Each point is reached from the start by the listed moves, each made once or not at all, plus a little noise. Say if it took an odd or an even number of moves. Then give how often each move was made.
(in the rows, 128 means zero)

Moves:
(1): [132 116 127 104]
(2): [ 68 196 152 112]
Start: [143 112 135 110]
Points:
[147 100 134  86] -> odd (1, 0)
[ 83 180 159  94] -> odd (0, 1)

Moves:
(1): [151 113 138 129 145 149  97 133]
(2): [104 160  94 160 135 159 122 145]
(3): [119 150 176 136 165 107 111 109]
(4): [134  98 115 138 159 108 119 106]
(5): [ 95 103 133 115 156 135 148 122]
(6): [119  99 126 137 103 140  87 112]
Start: [116 144 130 134 124 123 133 116]
Points:
[ 91 105  98 165 208 160 105 111] -> even (1, 1, 0, 1, 1, 0)
[ 80 137 127 195 173 126  60  76] -> even (0, 1, 1, 1, 0, 1)
[105  98 178 139 237 112  97  75] -> even (1, 0, 1, 1, 1, 0)
[ 81 112 168 138 220  88 130  72] -> odd (0, 0, 1, 1, 1, 0)
[ 86  88 121 130 181 110 145  91] -> even (0, 0, 0, 1, 1, 0)

Moves:
(1): [134 128 141 141 138 145 125 130 138 102]
(2): [132 153 119 141 116 119 125  98 122 137]
(3): [139 126 162 114 154 142 141 103 112  97]
(4): [130 129 124 140  90 141 149 130 142 122]
(5): [107 128 132 154 137 110 153 122 123 118]
(6): [109 122 121 129 128 144 117 124 131 110]
(7): [152 100  90 107 146 132 149 109 159 131]
(8): [151 148 110 112 125 166 137 134 110 111]
(9): [101 133 173 152 137 143 158 152 123 151]
Start: [119 117 151 130 115 142 122 116 142 111]
Points:
[110 137 137 179 106 218 209  89 171  67] -> even (1, 1, 0, 1, 1, 1, 1, 1, 1)
[118 105 188 144 186 230 205  94 145  34] -> odd (1, 0, 1, 0, 1, 1, 1, 1, 1)
[130 139 146 170 144 192 202  92 149  92] -> even (1, 1, 0, 0, 1, 0, 1, 1, 1)
[126  84 104 122  97 176 151  97 191  86] -> odd (0, 0, 0, 1, 0, 1, 1, 0, 0)
[116 142 178 152  86 208 183 145 135 111] -> odd (0, 0, 0, 1, 0, 0, 0, 1, 1)
[160 102 117  91 118 224 174  79 160  43] -> odd (0, 0, 1, 1, 0, 1, 1, 1, 0)
[137 106 134 110 149 168 140  40 156  74] -> even (0, 1, 1, 0, 0, 1, 1, 0, 0)

Moves:
(1): [121 155 166 129 117 127 122 139 127 113 121 123  96 128 127  90]
(2): [115 152 146 145 151 133 149 107 124 128 138 134 138 121 110 109]
(3): [129 125 141 132 131 122 126 135 148 110 144 128  98 110 130 139]
(4): [129 144 114 144 129 125 141 136 150 126 131 109 134 128 138 109]
(5): [129 133 112 113 159 131 120 144 139 111 141 124 143 151 124 106]
(6): [120 139 127 163 140 138 107 164 137 120 157 142 165 146 128 127]
(7): [119 107 131 115 115 132 147 141 122 129 112 147 127 122 106 122]
(8): [112 151 137 137 144 132 118 144 143 127 110 135 127 136 120 140]
(9): [143 140 127 132 105 151 118 130 150 121 139 133 112 126  93 139]
(10): [133 100 132 129 143 136 120 120 123 166 128 105 121 102 123 129]
(11): [139 133 131 117 127 119 145 151 118 138 140 115 145 137 123 130]
(12): [142 130 130 107 102 105 131 122 134 160 130 144  93 123 141  97]
(13): [134 106 138 106 115 110 115 129 146 128 113 126 167 133 122 125]
(14): [144 117 152 131 121 141 144 116 143 134 125 131  98 139 139 120]
Start: [110 166 145 109 119 149 142 102 148 119 129 147 112 114 126 124]
Points:
[ 88 202 223  67 130 116 145 140 207 101 112 185  76 115  79  29] -> even (1, 1, 1, 0, 1, 0, 1, 1, 0, 0, 0, 1, 1, 0)
[116 249 189 135 106 163 178 126 176 105 157 123 100 113  77  62] -> odd (1, 1, 0, 1, 0, 0, 0, 0, 1, 0, 1, 0, 0, 0)
[ 93 218 145 150 192 153 131 144 202 161 170 144 136 127 114  45] -> odd (0, 1, 0, 1, 1, 1, 0, 1, 0, 1, 0, 1, 0, 0)
[138 113 166  75 144 154 128 100 187 147 124 120 127 127 123  91] -> even (0, 0, 0, 0, 1, 0, 0, 0, 0, 1, 0, 0, 1, 1)

Moves:
(1): [142  99 144 119 130 118 137 144 128 115 129 134 132 135 118 128 132 133
 144 122 130 126 133]
(2): [119 131 135 135 114 124 120 124 123 139 135 119 146 115 124 130 110 129
 156 145 144 149 136]
(3): [123 124 147 125 128 118 120 141 118 138 137 117 124 131 126 134 134 145
 107 131 125 114 113]
(4): [139  97 129 135 139 133 113 121 131 128 120 148 116 109 116 123 122 140
 132 120 105 109 139]
(5): [123 133 132 144 143 114 130 133 137 116 127 116 113 115 123 130 141 124
 146 111 108 141 136]
(6): [124 130 131 126 128 151 126 124 124 119 133  96 128 142 107 136 121 120
 126 131 118 114 151]
(7): [128 118 122 132 136 123 143 129 139 129 139 130 129 117 110 118 114 106
 119 131 135 116 128]
(8): [120 116 106 141 112 166 144 149 140 141 142 143 119 117 129 146 112 156
 136 103 133 130 132]
(9): [113 126 137 127 110 155 150 112 148 113 125 138 131 129 111  98 126 128
 137 142 147 104 112]
(10): [149 129 145 124 129 128 135 122 150 160 133 134 114 144 115 133 122 131
 127 124 121 143 133]
(11): [127 132 118 125 129 130 128 136 122 124 134 127 131 124 131 129 123 121
 156 144 112 122 117]
(12): [120 127 132 135 156 131 150 115 128 133 139 141 129 141 141 140 127 137
 115 132 124 125 137]
(13): [124 137 122 111 130 126 118 122 129 129 129 123 155 116 112 129 143 133
 139 132 123 145 117]
(14): [153 110 104 142 115 113 135 111 136 126 145 116 129 139 112 123 151 120
 135 135 124 129 146]
(15): [137 124 138 130 134 153 144 147 133 147 119 116 126 120 144 132 158 121
 134 128 104 138 129]
(16): [104  95 117 136 141 135 140 147 147 127 102 136 124 135 131 143 119 122
 133 126 107 127 118]
(17): [131 119 126 137 112 135 151 114 114 133 130 141 118 125 116 126 116 127
 131 121 119 133 115]
(18): [ 95 119 120 103 126 127 140 102 127 140 133 115 118 136 142 126 124 115
 121 120 142 124 139]
(19): [112 127 124 129 134 121 122 139 118 117 132 135 130 138 124 111 129 117
 120 135 115 130 148]
(20): [139 141 115 119 128 106 143 127 132 130 111 118 121 125 108 118 130 140
 133 140 127 132 141]
Start: [132 133 148 142 117 128 146 121 126 146 131 151 110 139  94 136 110 122
 120 116 137 150 122]
Points:
[143  89 103 147 164 113 219 122 171 174 121 137 127 136  55 142 151 105
 132 142  83 165 142] -> odd (0, 0, 0, 0, 0, 0, 1, 0, 0, 0, 0, 1, 1, 1, 1, 1, 0, 0, 0, 1)
[113  56  86 191 146 175 241 128 207 163 134 162 118  79  21 129 120 131
 230 145  66 154 146] -> odd (0, 1, 0, 1, 1, 0, 1, 1, 1, 0, 1, 1, 1, 1, 1, 1, 0, 0, 0, 1)
[ 62  17  96 155 104 190 193 121 169 141 165 139  79 144  25 118  82 103
 136 126  93  64 157] -> odd (0, 0, 1, 1, 0, 1, 1, 1, 1, 0, 1, 0, 0, 1, 0, 1, 0, 1, 1, 0)
[107  45  64 163 167 148 240 118 197 178 137 146  83  96  54 161 138 122
 179 103  42 151 159] -> even (0, 0, 0, 1, 1, 0, 1, 1, 0, 0, 1, 1, 1, 1, 1, 1, 0, 1, 0, 1)
[144 102 125 161 174 103 208 128 182 183 117 138 100 156  51 143 181 116
 148 128  34 206 173] -> odd (0, 0, 0, 0, 1, 0, 0, 0, 0, 1, 0, 1, 1, 1, 1, 1, 0, 0, 1, 1)
[ 56  65 109 118 161 164 178 127 139 167 131 141  99 148  51 166  89 164
 105 104  75 122 178] -> even (0, 0, 1, 1, 0, 1, 0, 1, 0, 0, 0, 1, 1, 0, 0, 1, 0, 1, 1, 1)
[ 47  90 171 145 100 156 199 104 151 164 148 116  82 162  36 127  69  97
 172 137  85 144 138] -> odd (0, 1, 1, 0, 1, 1, 0, 0, 1, 1, 1, 0, 0, 0, 0, 1, 1, 1, 1, 0)
[ 89 106 109 140 117 129 185 128 124 142 121 128 142 120   7 123  64  84
 176 165  86 165 141] -> odd (0, 1, 0, 0, 0, 1, 1, 0, 0, 0, 1, 0, 1, 0, 0, 1, 1, 0, 1, 1)
[ 72  47 104 149 138 184 205  90 148 177 129 206  94 123  86 169  73 155
 130  76  93 145 121] -> odd (0, 0, 0, 1, 0, 0, 0, 1, 0, 0, 0, 1, 1, 0, 0, 1, 1, 1, 0, 0)

Moves:
(1): [138 136 137 123 127 122 139 137 135 129 127 125 127 132 122 128 123 120
 135 135 133 119 125 122 130]
(2): [123 140 144 129 125 138 130 128 123 128 128 106 125 136 131 133 122 141
 135 123 123 135 130 135 143]
(3): [126 128 131 120 134 132 126 122 137 123 130 151 137 121 124 128 107 132
 125 120 131 129 119 122 140]
(4): [132 116 135 133 111 126 128 129 127 119 131 141 129 132 137 128 134 129
 133 129 128 138 135 127 122]
(5): [140 147 120 128 136 141 116 123 129 109 139 124 122 131 124 140 115 131
 123 142 126 132 130 136 132]
(6): [112 149 130 133 132 111 135  99 147 145 115 123 137 136 124 108 103 106
 132 113 122 117 136 135 138]
(7): [124 110 125 134 111 134 145 137 113 133 142 137 125 132 152 143 102 119
 134 126 143 147 136 114 149]
(8): [134 124 154 111 144 116 145 138 156 136 141 106 128 138 147 115 129 118
 130 133 105 133 124 122 142]
(9): [125 144 133 122 125 116 119 122 114 115 131 127 126 126 128 117 128 110
 124 123 139 127 132 126 129]
(10): [137 145 128 133 135 124 126 130 127 120 123 129 131 129 119 114 130 136
 127 133 119 133 130 116 139]
(11): [124 123 120 154 124 109 122 149 133 117 142 118 141 133 133 122 122 129
 125 130 113 125 134 110 126]
(12): [137 106 120 131 142 142 138 137 122 118 121 126 143 128 124 111 130 146
 128 116 126 139 125 156 124]
(13): [132 139 130 126 140 139 112 126 136 116 123 136 125 120 117 132 127 102
 132 108 142 143 128 111 141]
(14): [116 128 122 129 128 128 120 128 117 131 115 135 142 139 131 119 129 123
 135 125 110 123 127 150 136]
(15): [144 123 141 124 126 125 125 124 134 137 128 119 135 130 125 121 123 131
 134 137 138 126 131 114 134]
(16): [133 153 113 123 113 124 132 119 135 132 133 143 133 129 137 114 123 140
 109 115 131 115 124 126 130]
(17): [115 122 128 142 124 143 128 127 125 136 134 141 121 127 130 114 125 140
 120 119 143 121 133 126 127]
(18): [131 125 123 144 135 121 132 129 137 135 134 121 116 115 131 130 129 144
 159 133 157 120 135 115 123]
(19): [118 130 123 132 119 125 136 131 122 134 125 137 124 100 119 121 134 119
 128 126 156 107 149 126 134]
(20): [111 121 114 141 130 140 121 117 130 121 132 125 129 151 112 152 146 135
 139 146 131 123 147 118 119]
(21): [137 146 122 143 121 130 132 124 107 102 135 117 147 109 126 113 131 118
 161 123 114 127 119 135 112]
(22): [143 147 130 117 119 130 115 120 125 127 150 126 112 120 109 120 123 137
 134 130 145 143 127 124 120]
(23): [125 130 135 125 137 139 123 137 138 118 128 137 136 121 130 131 119 121
 142 122 130 137 136 119 114]
(24): [117 143 141 154 140 122 125 135 140 129 133 112 139 124 118 132 135 133
 139 146 150 134 140 110 131]
Start: [126 118 150 125 138 121 135 125 118 131 137 121 127 118 132 117 125 142
 127 118 144 134 120 109 136]
Points:
[119 182 129 198 153 147 123 152 120  58 158  81 206 144 109 103 108 174
 189 135 124 134 147 117 125] -> odd (1, 1, 0, 0, 1, 0, 0, 0, 0, 0, 1, 1, 0, 1, 0, 1, 0, 0, 0, 1, 1, 0, 1, 1)
[166 205 135 137 135 134 105 114 130 129 159 153 110  80  88  58  95 158
 156 115 233 105 154  64 172] -> odd (1, 0, 0, 0, 1, 0, 0, 0, 0, 1, 0, 0, 1, 1, 1, 1, 1, 1, 1, 0, 0, 1, 0, 0)
[175 165 137 146  93 148 170 127  92  86 196 139 133  68 133  89  59 181
 195 101 219 149 138 109 162] -> even (1, 1, 1, 1, 1, 0, 1, 0, 0, 0, 0, 1, 0, 0, 0, 1, 0, 1, 1, 0, 1, 1, 0, 0)
[126 164 196 184 144 145 143 158  96  80 184 108 151  66 133  45 101 130
 240  83 224 194 179  73 174] -> even (0, 1, 0, 1, 0, 0, 1, 1, 1, 1, 0, 1, 1, 1, 0, 0, 1, 1, 1, 0, 1, 1, 1, 1)
[169 190 141 146 129 119 151  94 126 130 180 128 120 118 123  43  39 166
 152 104 227 138 149  85 176] -> even (1, 0, 0, 0, 1, 1, 1, 0, 1, 1, 0, 1, 0, 0, 1, 1, 1, 1, 0, 0, 0, 1, 0, 0)
[ 88 189 154 144 176 117 128  97 185 127 146 102 173 164 135 103 100 124
 148 134 126 125 160 100 153] -> even (0, 0, 0, 0, 1, 1, 0, 1, 0, 0, 0, 0, 0, 1, 0, 1, 0, 0, 0, 1, 0, 0, 1, 1)
[116 186 114 191 150 140 119 137 110  82 150 123 142 123 100  72 114 166
 152 101 200 102 176  89 177] -> even (1, 1, 0, 0, 1, 0, 0, 0, 1, 1, 1, 1, 1, 1, 0, 1, 1, 1, 1, 1, 0, 0, 0, 0)
[121 160 179 156 119 105 172 141 149 124 202 153 122  92 167  93  71 141
 151 131 249 122 166  46 188] -> even (1, 0, 1, 1, 1, 0, 1, 1, 1, 0, 0, 0, 0, 0, 0, 1, 1, 1, 1, 0, 0, 0, 0, 1)
[179 185 142 129 107 133 152 122 121 101 199 149 134  51 124  97  49 145
 202 118 238 128 141  51 148] -> odd (1, 0, 1, 0, 1, 0, 1, 0, 0, 0, 0, 0, 0, 0, 1, 1, 0, 1, 1, 0, 1, 1, 1, 0)
[140 171 172 119 125 154 126 113 124 105 182  99 159 131 142 103  91 119
 204  99 149 178 141  69 171] -> odd (0, 1, 0, 0, 0, 0, 1, 1, 0, 0, 0, 0, 1, 1, 1, 1, 0, 0, 0, 1, 1, 1, 1, 0)

Moves:
(1): [128 141 112 125 129 126 120 143 141 141 128 122 126 114 148 137 126 135
 157 134 124 135 128 125]
(2): [127 133 130 105 133 138 135 106 120 152 136 147 103 116 126 119 146 122
 117 127 112 122 135 149]
(3): [115 117 129 114 133 127 170 143 142 133 128 119 132 133 108 108 127 144
 127 126 137 112 156 121]
(4): [117 152 112 117 138 119 148 143 131 120 130 136 137 129 108 117 129 117
 123 127 110 116  86 106]
(5): [116 147 125 134 142 130 120 113  99 144 131 144 121 132 137 137 111 124
 115 122 118 128 128 115]
(6): [124 123 127 108 122 150 129 141 129 131 125 120 106 129 131 140 141 130
 132 130 146  95 121 128]
(7): [134 133 125 123 105 152 135 132 129 117 118 153 115 132 131 157 139 141
 140 136 105 125 116 113]
(8): [112 128 128 114 137 114 133 133 141 107 129 109 112 142 124 129 138 142
 134 121 130 135 143 132]
(9): [145 125 113 125 113 141 110 145 134 125 144 128 132 130 130 114 123 135
 123 133 129 132 130 123]
(10): [127 132 114 122 100 126 159 167 159 116 111 104 122 142 137 147 140 124
 124 144 137 122 125 128]
(11): [131 121 109 128 119 119 138 114 119 124 133 109 132 146 124 129 123 143
 144 137 127 128 118 152]
(12): [104 136 119 123 114 152 115 123 136 114 142 154 150 119 151 139 141 125
 131 125 129 128 144 138]
(13): [123  99 128 115 120 159 124 136 120 135 136 123 138 135 119 150 106 102
 128 109 105 142 127 111]
(14): [132 132 120 122 116 136 121 131 124 122 114 130 121 123 127 123 124 123
 133 103 145 137 126 124]
(15): [134 124 121 111 129 116 135 149 129 120  99 124 131 129 125 142 161 129
 135 122 133 115 148 145]
(16): [126 130 126 132 133 134 131 129 127 113 129 117 117 141 141 113 139 131
 139 115 125 115 140 132]
(17): [131 140 122 144 129 116 115 124 115 139 136 127 128 120 123 133 119 127
 126 145 115 122 132 145]
(18): [131 117 146 123 123 128 126 159 119 138 133 154 129 119 136 123 117 127
 117 124 115 118 117 136]
(19): [140 154 140 127 133 131 124 108 132 129 129 140 143 133 127 127 115 130
 121 115 123 135 121 134]
(20): [136 169 169 135 146 143 123 102  78 146 155 135 127 114 141 124 121 132
 110 117 125 163 125 129]
(21): [132 138 125 137 150 135 131 124 138 123 127 136 127 128 125 129 126 131
 130 122 123 137 124 136]
(22): [118 148 145 135 123 135 119 129 141 151 133 166 144 130 118 135 133 105
 141 113 144 150 121 127]
(23): [142 132 119 117 136 110 137 119 131 117 140 137 123 126 117 130 123 105
 142 120 137 122 139 147]
(24): [128 127 118 127 132 121 136 120 125 128 142 114 127 131 130 135 131 127
 116  92 122 122 125 123]
Start: [125 123 106 126 163 108 101 138 135 146 110 117 123 129 127 130 116 142
 169 142 146 134 131 121]
Points:
[146 155 100  74 143  95 164 170 151 167 111 149 100 117 103 119 101 120
 151 122 143 101 157 181] -> even (0, 1, 1, 0, 0, 0, 0, 0, 0, 1, 0, 0, 0, 1, 0, 0, 1, 1, 1, 0, 0, 0, 1, 0)
[116 174  89  54 149 117 152 218 164 177  82 154 144 134 100 132 131 145
 217  91 169  95  90 141] -> even (1, 0, 1, 1, 0, 1, 0, 0, 0, 0, 1, 0, 0, 1, 1, 0, 0, 1, 1, 0, 0, 1, 0, 0)
[100 175 107 126 166 192  88 137  57 189 200 180 156 138 144 130  64 125
 155  33 113 178 149 144] -> even (0, 0, 1, 0, 1, 0, 0, 0, 1, 0, 1, 1, 1, 1, 0, 1, 1, 1, 0, 1, 1, 1, 0, 1)
[107 206 101  54 112 217  99 146 124 157 133 145  77 112 173 219 136 138
 184 110 106 159 135 143] -> even (1, 1, 0, 0, 0, 1, 1, 1, 0, 1, 0, 1, 1, 1, 0, 0, 1, 0, 1, 1, 0, 0, 0, 0)
[101 151  85  72 127 170 140 240 188 166 115 174 109 132 145 136 195 135
 177 132 155  66 188 193] -> even (0, 1, 1, 0, 0, 1, 0, 0, 1, 1, 0, 1, 0, 0, 1, 1, 1, 1, 0, 0, 1, 1, 0, 0)
[122 191  61  86 142 152 127 204 109 187 164 167 157 123 148 189  93 104
 192  56 133 173 167 170] -> odd (1, 0, 1, 0, 1, 0, 0, 0, 1, 1, 1, 1, 1, 1, 1, 0, 1, 1, 0, 1, 1, 1, 1, 1)
[109 223   7  64 167 143 165 160 167 148 155 139 100 147 144 131 125 145
 202 144 118  65 138 179] -> odd (1, 1, 1, 1, 1, 1, 0, 0, 1, 1, 1, 1, 0, 0, 0, 1, 1, 0, 1, 0, 1, 0, 1, 0)
[ 91 211 165  98 208 188 106 120  69 220 157 237 151 115 138 145 113 104
 143  60  85 159 184 177] -> odd (0, 1, 1, 0, 1, 0, 0, 0, 0, 0, 0, 1, 1, 0, 1, 1, 1, 1, 1, 1, 1, 1, 0, 0)
[141 125  87 118 122 120  83 167 129 165 142 149 141 140 121 119  99 134
 176  72 161 154 100 139] -> even (0, 0, 0, 0, 0, 0, 0, 0, 1, 0, 1, 0, 0, 1, 0, 0, 0, 1, 0, 0, 0, 1, 0, 1)
[108 164  59  94 167 125 113 145  98 109 121 140  81 159 101 168  93  99
 198  86  83 124 116  95] -> odd (0, 0, 0, 1, 1, 0, 1, 1, 0, 0, 0, 0, 1, 1, 0, 1, 1, 0, 0, 0, 0, 0, 1, 0)

Moves:
(1): [133 103 113 121 123 135 123 113 125 124 129 121 150 127 134 141 122 129
 117 130 147 114 122 122 137]
(2): [135 144 130 126 138 130 130 130 119 126 142 118 131 135 132 149 117 135
  94 133 124 120 145 125 119]
(3): [163 141 151 128 142  97 124 151 146 123 112 118 130 134 144 127 140 141
 125 127 123  93 136 118 110]
(4): [136 123 123 128 113 136 107 129 120 128 151 147 122 125 101 145 118 140
 115 143 136 132 148 145 164]
(5): [140 145 129 104 150 122 127 130 128 152 162 158 135 121 148 137 129 129
 138 161 162 130 136 153 119]
(6): [120 137 116 129 136 132 122 137 126 124 118 137 131 113 125 128 134 128
 131 135 118 124 126 106 130]
(7): [139 136 134 120 139 129 127 133 117 140 127 128 125 136 135 112 132 137
 138 123 135 138 124 120 123]
(8): [110 132 121 129 122 138 134 140 140 149 123 112 124 135 130 134 139 130
 129 118 110 134 127 110 134]
(9): [130 126 143 130 114 124 144 139 127 106 136 112 101 114 123 116 140 116
 122 134 136 119 128 132 127]
(10): [130 131 133 131 104 126 119 142 133 120 117 132 140 113 133 133 129 131
 128 118 142 115 138 130 124]
(11): [127 114 129 112 132 129 123 138 124 125 118 147 135 137 124 110 117 139
 127 141 123 129 108 119 121]
(12): [114 142 152 132 106  99 131 134 121 117 127 120 103 119 124 142 125 152
 123 131 151 122 119 134 125]
(13): [125 125 125 128 139 126 131 125 130 134 118 135 144 128 117 121 117 122
 130 142 138 131 120 126 137]
(14): [120 127 128 127 150 134 130 126 116 139 121 127 134 117 118 122 141 125
 127 120 128 127 142 145 125]
(15): [123 115 121 132 138 131 130 143 133 132 141 133 123 126 132 120 132 116
 121 103 122 129 119 140 132]
(16): [137 132 138 118 147 133 126 136 121 118 123 127 148 123 102 132 150 131
 127 119 129 146 137 141 107]
(17): [134 109 112 145 120 146 132 135 127 119 119 128 127 111 120 140 112 127
 127 121 136 124 134 140 136]
(18): [114 127 125 136 117 134 141 129 118 135 134 128 152 123 130 132 139 140
 125 125 129 107 126 130 124]
(19): [100 104 163 168 120  91 126 160 146 118 103 181 129 115 177 112 125 123
 148 139 145 139 125 123 126]
(20): [123 127 141 136 141 145 127 129 132 123 138 133 127 125 124 126 128 136
 123 131 129 120 139 131 126]
(21): [124 118 133 126 149 147 124 130 105 146 127 143 148 125 121 151 142 108
 162 121 121 117 110 125 126]
(22): [141 133 131 132 129 132 108 136 126 145 131 142 119 114 118 132 133 125
 130 147 130 134 123 142 104]
(23): [122 148 110 135 120 121 138 125 136 126 105 156 152 152 122 130 140 129
 127 134 124 118 127 101 125]
(24): [155 120 128 107 128 111 126 114 129 156 135 140 134 119 112 125 122 124
 124 125 117 151 125 105 128]
Start: [130 124 126 124 120 140 141 137 123 120 147 129 118 124 123 129 140 136
 142 132 104 142 102 129 140]
Points:
[129  60 163 147 100 124 134 231 127 134 135 227 194  68 162 164 148 149
 173 187 190  62  97 139 163] -> odd (1, 0, 1, 1, 1, 0, 0, 1, 1, 1, 1, 0, 1, 0, 0, 0, 1, 1, 1, 0, 1, 0, 0, 0)
[145 159 180  95 159 128 133 219 116 142 213 160 140 120 104 172 167 215
  83 159 134  94 134 167 114] -> odd (0, 1, 1, 1, 1, 0, 0, 1, 0, 0, 1, 1, 0, 0, 1, 1, 0, 1, 0, 1, 0, 0, 0, 0)
[198 123  93 102 162 156 100 209 103 147 151 234 203 102  91 151 175 185
 127 177 153  91 104 144 106] -> odd (1, 0, 1, 1, 1, 1, 1, 0, 0, 0, 1, 0, 0, 0, 1, 1, 1, 1, 0, 0, 0, 1, 1, 0)
[248 100 140  85 140 136  80 187 102 144 133 178 188  91  59 163 115 181
  92 165 146 133 126 125 111] -> even (1, 1, 1, 1, 0, 0, 1, 0, 0, 1, 1, 0, 1, 0, 0, 1, 1, 0, 0, 0, 0, 1, 0, 1)
[184 155 140  87 196 126 147 173 103 132 125 184 204 121 116 146 207 124
 178 180 158  92  87  93 100] -> even (1, 0, 1, 0, 1, 1, 1, 0, 1, 0, 0, 0, 1, 0, 0, 1, 0, 0, 0, 0, 1, 0, 1, 0)
[167  85 143 151 150 125  84 208 117 146 147 249 161  59 156 192 145 134
 184 202 169  93 112 150 140] -> odd (1, 0, 1, 1, 1, 1, 0, 0, 0, 0, 0, 0, 0, 0, 0, 0, 1, 0, 1, 0, 1, 1, 0, 0)
[119 161 154 135 140 164 149 196  99 169 131 192 138  70  92 162 186 142
 181 164 184 107 107 157 107] -> odd (0, 0, 0, 0, 1, 0, 1, 1, 1, 1, 0, 1, 1, 1, 0, 0, 1, 0, 0, 1, 1, 1, 1, 0)
[ 81 146 180 166  70  96 136 232 104 136 108 221 133  95 113 131 160 192
 115 188 163 116 111 119 126] -> even (0, 1, 0, 1, 0, 0, 1, 1, 1, 1, 1, 1, 1, 1, 0, 0, 0, 1, 1, 0, 0, 1, 1, 0)
[139 132  93  80 182 153 161 152  99 190 180 178 173  98 115 176 190  98
 125 138 107 117 105  88 132] -> odd (1, 1, 0, 0, 1, 1, 0, 1, 1, 0, 0, 0, 0, 1, 1, 0, 0, 0, 0, 0, 1, 0, 1, 1)
